Every row gives one point. The last column is the point's height on a tilted bowl or saddle (a function of degree 2), plus a little noise. Count its main directions that bend up, bend down and stay straight.
In the rows, zero is written as 128.

Points (16 x 4):
[[160 151 166 118]
 [124  99 128 100]
 [150 149  99 130]
 [185 148 149 120]
 [149 166  64 168]
 [157  97 160  61]
 [123 169 167 120]
 [103 121  94 141]
 [116 175 127  97]
 [114  98 152 101]
 [100  93 146 116]
 [113 132 131 112]
 [ 89 131  57 186]
 [127 118 121 110]
 [115 106 110 123]
 [148 117 101 121]]
Directions: 2 up, 1 down, 0 straight

Points, 18 rows:
[[ 85 156 156 149]
 [111 119 142 112]
 [133 132 132 120]
 [127 135 214 136]
 [142 136  86  87]
 [126  96 142 125]
 [101 137 103 154]
 [126 155 117 131]
 [135 136  87 100]
 [ 96 155 175 136]
 [172 197 141 197]
 [103 165 148 170]
 [ 92 142 144 133]
 [157 150 114  98]
 [150 151 120 109]
 [173 135 120 106]
 [105 166 127 171]
 [115 169  86 152]]
Directions: 2 up, 1 down, 0 straight

Points (25 x 5):
[[107  77 116 130 130]
 [155 192 131 116 148]
 [121 149 142 130 133]
 [103 149 125 115 152]
 [118  81 133 127 141]
 [168  90 111 153 139]
 [151 108 133 164 157]
 [105 159  80 158 115]
 [133 108 106 123 124]
 [177 145 119 155 143]
 [132 160 123 128 137]
 [139 131 131 133 136]
 [121  87 122 184 173]
 [107 189 150 164 137]
 [167 127 104  89 188]
 [158 118 128 184 167]
 [117 148 139  69 191]
 [ 60  77 119 104 170]
 [141 196 106 103 179]
 [ 97  82 115 101 143]
 [130 110 171 107 128]
 [134 107 134 150 144]
 [146 158 112 127 136]
 [110  96 130 113 141]
 [ 79 159  99 166 168]]
Directions: 2 up, 1 down, 1 straight

Points:
[[ 71 141 110 150 138]
 [122  96 112 153 118]
 [101 145 137 111 122]
 [127 152 139 168 108]
 [132 122 143 222  38]
 [ 89 134 141  95 132]
 [142 147  36 160 170]
 [119 141 184 156 110]
 [148 143  98  62  62]
 [111 124  97  99 110]
 [125 121 124 128 113]
 [ 96 105 125 157 111]
 [129 119 172 148 105]
 [107 155 127 160 116]
 [126 119 194  90 153]
 [131 107 148 130 115]
 [153 129 126 148 119]
 [107  94 152 135 120]
 [ 86 153 131 154 125]
 [143  77 111 117 145]
 [162 164 147 111 136]
 [158 137 114 144 126]]
Directions: 3 up, 1 down, 0 straight

Points (48 x 7):
[[ 90 146 169 106  86 134 161]
 [134  55 141  89 161  98  79]
 [ 94 134 185 148 138 127 174]
 [156  96 195  92 170 135 103]
 [ 93 116 124 110 144 111 146]
 [100 138 109 102 158 107 132]
 [173  75 134 143 134 126  99]
 [136 108 125  66 142 158  76]
 [130 132 162 130 123 146 147]
 [ 82 137  85 109 119 142 159]
 [146 128 166 146  89 150 161]
 [105 122 111 140 125 139 138]
 [117 109  88 137 133 140 135]
 [126 140 164 154 134 125 153]
 [155 170 133 143 135 108 148]
 [123  55 108  73 158 107  76]
 [157 106  96 139 150 101 138]
 [ 80 187  70 126 200 114  88]
 [148 138 166 119 163 122 137]
 [114 124 107 108 129 123 135]
 [ 84 168 158 146 129 123 122]
 [165 152 132 173 121 171 164]
 [109 117 160 141 143 123 157]
 [115 118  95  86 114 134 146]
 [127 103 121 155 125 143 131]
 [ 94 129 131 138 149 171 142]
 [189  72 102 161  91 130  64]
 [113 105 128 127 172 147 141]
 [121 121 115 154  91 195 172]
 [151 134 165 120 124 131 138]
 [132 152 152 164 101 154 150]
 [133 176 110 196 129  74 132]
 [161 111 106 108 142 155 114]
 [129  81 143 163 117 168 145]
 [146 126  66 118 122  57 193]
 [174 164  74 162 146 139 160]
 [116 134 163 168 144 124 163]
 [ 95 120  93 114 111 177 167]
 [112 129 118 193 115 136 106]
 [137 158 132 148 144 119 138]
 [122  55 133 137 100 130  97]
 [125 146 114 174 111 152 123]
 [160 110 176 107 175 127 124]
 [156 124 151 119 175 172 128]
 [183 121 105  64 113 124 107]
 [132  95 106 108 153 170 114]
 [ 85  95 129 126 116 120 156]
 [168 111 128 125 173 122 132]]
Directions: 3 up, 2 down, 1 straight

Points:
[[129 131 123 143 135 168 211 119 176]
 [109 144 156 102  97 141 142  79 110]
 [156 163 108 124 164 133 174 166 140]
 [105 127 110 130 112  78 136  82 136]
 [125 106 137 176 170 107 147 146 122]
 [170 107 145 132  79 119 129  98 131]
 [ 70 120 117  85 151 146 118 197  77]
 [101 178 155 172  83 142  90 129  77]
 [ 64  60 106 131 110 110 144 126 154]
 [152 128 199 130 144 137 138 142 182]
 [ 72 117 111 148 114 118 157  94 147]
 [ 78 118  78 156 172 151 162  90 190]
 [105 128  98 172 100 126  60 142 137]
 [106 130 125 127 113 143 143 148 140]
 [116 147 178 118 161 133 110 116 147]
 [205 155 106 107 102  99 151 152 195]
 [ 84 100 157 121 114 171 142  61 143]
 [118 121 131  77 114 147 121 177 159]
 [107  67 100  93 109 174 125 134 127]
 [146 159  88  66 135 150 122 107 133]
 [122 114 104 177  79 108 120 102 151]
 [115 114 128 135 154 107 154 143 114]
 [116 112 132 107 110 141 139 113 141]
 [103  67 187  85 162 136 152 183 131]
 [152 148 151 134 132 107 111  40  88]
 [115 104 128  96 121 134 102 155 146]
 [ 87 165  89 142 112  86 156 119 118]
 [105 155 132 140  58 152 157 139 122]
 [ 99 113 119  93 131 136  98 168 126]
 [ 92  99 101 104 113 126 130 109 154]
 [120 131 130 100 142 119 136 149 134]
 [150  76 148 159 104 134 144 140 129]
 [122 125 134 135 117 171 123 158 151]
 [128 143 162 145  95 168 117 119 124]
 [155 159 152 152 125 121 160 111 114]
 [207 128 134 108 136 135 128 112 179]
 [103 113 153  86 154 141 180 124 128]
 [144  97 147 180 114 153 147 184 144]
 [135  92 109 162 141 128 139 141 149]
 [117 135 130 138 172  95  98 165 118]
 [ 99  98 147 113 129 120  82  91 149]
 [138 136 211  57 142 126 145 120 200]
 [ 62 109 154 103 112 154 131  89 124]
 [166 133 107 106 197  96 112 120  75]
 [135  80 150 124 170 129 102 145 147]
 [108 118  97 121 123 135  90 136 137]
 [102  78 131 104 146 139 115  79 159]
 [ 98 131  75 149 143 140 103 133 136]
 [131 131 118 128 141 124 127 145 140]
 [169 130 145  98  96  54 129 144 170]
 [121 138  75 172 115 114 109 173 179]
 [115 112 127 136 119 131 161 126 133]
 [135 148 137 144 141 195  53 112  64]
 [119 150  94  97 115  39  96 122 178]
 [101 157 113 143 146 132 144 151 127]
 [130  77 151 107  72 130 128  95 128]
 [146 193  75 121 112 153 109 121 163]
 [155 131 109  77 150 124 117 146 144]
 [ 91 141 166 120 134 169 109  74 116]
 [168 102 105 156 113 122 134 112 166]
 [143 119 138  94 140 143  46 110 106]
 [140  99 191 116  71 141 120 133 124]
 [ 79 162 190 121  78 124 129 112  82]
 [123 132 103 194 174  86 110 158 114]
 [135 138 143  99 124 129 144 114 139]
 [111 136 138  96  76  91 100 104 156]
 [103 126 193 109 107 175 127 112 127]
 [122 105  97 123  98  74 153 122 146]
 [129 160 148 151 105 112 134 101  98]
 [104 123  99 131 146 139 173 135 135]
 [161 162  92 133 149 130 136 171 166]
 [145 129 178  96  85 132 105 132 164]
 [134 144  96 132 172 109 102 114 101]
 [160 144 105 145 123 102 129 121 141]
 [120  87 147 150 103 171 117  91 129]
 [ 87 102 138 151 134 115 101 138 139]
 [156 121 179 122  94 148 118 109 139]]
Directions: 3 up, 3 down, 2 straight

Points:
[[ 66 131 140 138 134 117 136 108 134]
 [123 116  98 100 143  98 133 100 133]
 [118 122 112 111  95 167  97 103 123]
 [130 126 162 124 136 122 107 124 156]
 [179 136 107 103 101 123 161  58 125]
 [132 109  90 109 117 150 146 119 151]
 [113 125 158 136  97 115 121 144 141]
 [111 114 141 170 108 106  96  88 160]
 [150 131 142 102 173 151 108 127 138]
 [160 174 109 103 180 155 114 163  60]
 [127 153 136 135 179 161  88 130 119]
 [157 102 112 158  61 135 191  84 167]
 [130  65  92 165 176 102 103 165 134]
 [139  58 118 148 121 153 103 133 107]
 [113 147 152 123 145 106 123 182 127]
 [128 115 100 106 149  79 130 173 101]
 [138 130 142 117 130 110 136 146 140]
 [139 156 127 159 146  82 162 120 102]
 [129 109  89 123 103 142 128 187 104]
 [142 159 137  95 132 128 153 114 114]
 [134 116  75 135 173 105 190  89 109]
 [122 156 124  53 117 175 106 104  90]
 [118 137  85  46 124 154  96  67  54]
 [110  85  88  69 115 154 138 125 132]
 [137  89 151  89 115  89 127  87 133]
 [ 94 143 172 152  91 114 172  86  91]
 [121 150 156 118 124 139 154 114 128]
 [172 136 132 140 122 143 120 147 126]
 [141 137 101 133 103 113 122 130 143]
 [ 86  94 176 159 135 105 105 117 160]
 [123 141 145 105 148  80 123 110 147]
 [102 117 193 119 141 143 141 181 173]
 [100 138 166 158  94 176 103 114  86]
 [147 165 104 135 105 126 162 121 128]
 [ 88 123 139 148 158 118 118 140 156]
 [141 103 127 117 140 155 124 127 145]
 [189 144 130 121  93  86 170 116 155]
 [109  80  97 121 149 116 162 116 142]
 [141 212  74 104  96 125  98 110  45]
 [101 107 140 169 111 140 105 151 112]
 [ 97 158  98  64  96 225 153 119 163]
 [114 135  98 131 130 133 155 120 136]
 [109 162 134 126 160  92 155  99  99]
 [123 100 145 159 155 104 125 116 151]
 [188 107  94  98 143 140 131 157 102]
 [111 145  88 170 121 146  79 149 101]
 [ 98  93  84 126 155 138 110 134 169]
 [123  86 110 162 183 139 148 121 148]
 [174 141  98 106 102 142 105 106 126]
 [ 82 103 108 181 123 165 125 143 123]
 [ 96 127 165 107 153 130 101 166 170]
 [129  92 118 123 157 178 100 134 151]
 [138 122 163 100 163 111 127 151 161]
 [115 149 135  69 175 156  99 101 112]
 [161 111 128 159  73 123 125 126 151]
 [118  77 103 140 125  61 138 160 120]
 [122  95 157  82  68 121 129 186 127]
 [163 103  97 215 127  93 100 148 113]
 [110 146 158 121 108 115 123 123 140]
 [ 94 121 116 146 104 158  18 164  48]
 [101 114 100 126  89 110 134 114 148]
 [176 118 125 104 134 150 125 131 134]
 [142 170 122 165 144 121  76 106 108]
 [161 107 106 122 113 132 127 157 127]
 [165 118 169 183 155 116 110 126 115]]
Directions: 3 up, 5 down, 0 straight

Points, 75 rows:
[[126 119 104 134 128 153 126 176 117]
 [179 152 129  88 138  76 148 113 128]
 [103 124 124 111 108 113 146  90 110]
 [124  88  87 131 132 144 129  77  93]
 [119 112 141 123 117 122 108 213  79]
 [108 113  72  91 144 151 187 140  87]
 [135 180 141  79 144 124 154  89  94]
 [113 105  57  99 159 131 118 135  87]
 [126 114 152 117 107 115 160 125 127]
 [130 137 140  94 130  93 169 105 121]
 [122 168  84 105 126 137 170 108  85]
 [154 126 139 133  89  92  85  65 102]
 [106  95 108 143 132  84 115  66  98]
 [140 108  36 133 142  96 177  90  38]
 [174 106 119 146 103 124 117  86  96]
 [ 93 148 118 126  92 140 155 107  92]
 [129 102 166 132 111 118 149 139 123]
 [ 78  78 143 179 156 136 182 167 147]
 [ 66  94 174 164 118 186 189 126  95]
 [187 149 101  95  83 150  91  98 108]
 [129 118 146  87 113 130 113 131 116]
 [132 135 142 149 153 127  83 150 122]
 [128  73 128  83 126 130 179  97 106]
 [ 92 151  95  91 147  62 103 103  69]
 [ 98 150  84 132 134 129 108 124  90]
 [110  88 133 114 149  97 132 119 130]
 [ 96 169  94 142 112 127 148 139 105]
 [150 176  73 106 143 150  99 125 118]
 [100 109 106  92  96 118 159  98 104]
 [ 89  99 106 147 132 114 173 116 134]
 [138 173  96 155 136 153  81 167 123]
 [ 96  87 121 153 117  99  90 100  99]
 [118 138  83 170 181 140 138 163 120]
 [155  86 122  86  94 175 169 144  77]
 [195 152 103  94 194 130 117  89 129]
 [167 126 144 153 146 123  79 164 122]
 [ 92 162 120 190 163 108 155  70  96]
 [122 164 117  87 126  99 150 155 106]
 [160 120 171 153 143 131 165 112 132]
 [151 172 125 152 110 144  91 135 123]
 [ 79 161 151 110 140 174 139 105  58]
 [120 165 128 119 124  82 132 134 126]
 [ 94 122 167  87 145 143  80 108 121]
 [122 128 140 121  85 138  78 134  97]
 [112 137 155 157 147 153 135 181 114]
 [165 154  93  70 159 155 108 121 115]
 [126 125 147  99 157 102 108 153 121]
 [159 121 159  87 109 147  91 174  93]
 [120 149 137 131 157 110 134 141 140]
 [137  90 124 116 136 143 151 130 117]
 [140 134 114 127 138 130 100 120 128]
 [104 116  88 120 120  98 158 181 114]
 [132  95 188 135 134 129 171  88 115]
 [160 108 109  92  93 132 115  88 105]
 [118 124 110 158  71 117 183 141 142]
 [ 99 128 142 156  55 120 152  86  79]
 [ 61  71 167  89 111 117 139 111 142]
 [117 107 129 143 159 150  94 114 114]
 [116 133 152  94 103 122 147 136 107]
 [101  74  95 184 134 133 137  83  78]
 [176 110 135 166  97 135 107 128  95]
 [119 114 153 122 116 150 106 124 110]
 [123 142 133 133 179 180 114 131 105]
 [155 116  94 156 123 132 165 133 127]
 [127  89 168 148  96 127 154 127 115]
 [129 131  93 146 101 140 132 138 113]
 [ 79 151  99  89  67 150 104 152  57]
 [130 115 105 166 139 137 156 119 122]
 [156 134  81  96 118 129 127 149 110]
 [143 180 181 134 124  78 131 128 158]
 [ 84 145 158 154 115  99 156 140 132]
 [167 160 136 159 122 130 123  88 127]
 [168 126 124 119 130  98 157 149 135]
 [143 130 172 167 110 121 128  56  89]
 [111  97 140 167 119 131 147 126 123]]
Directions: 2 up, 5 down, 1 straight
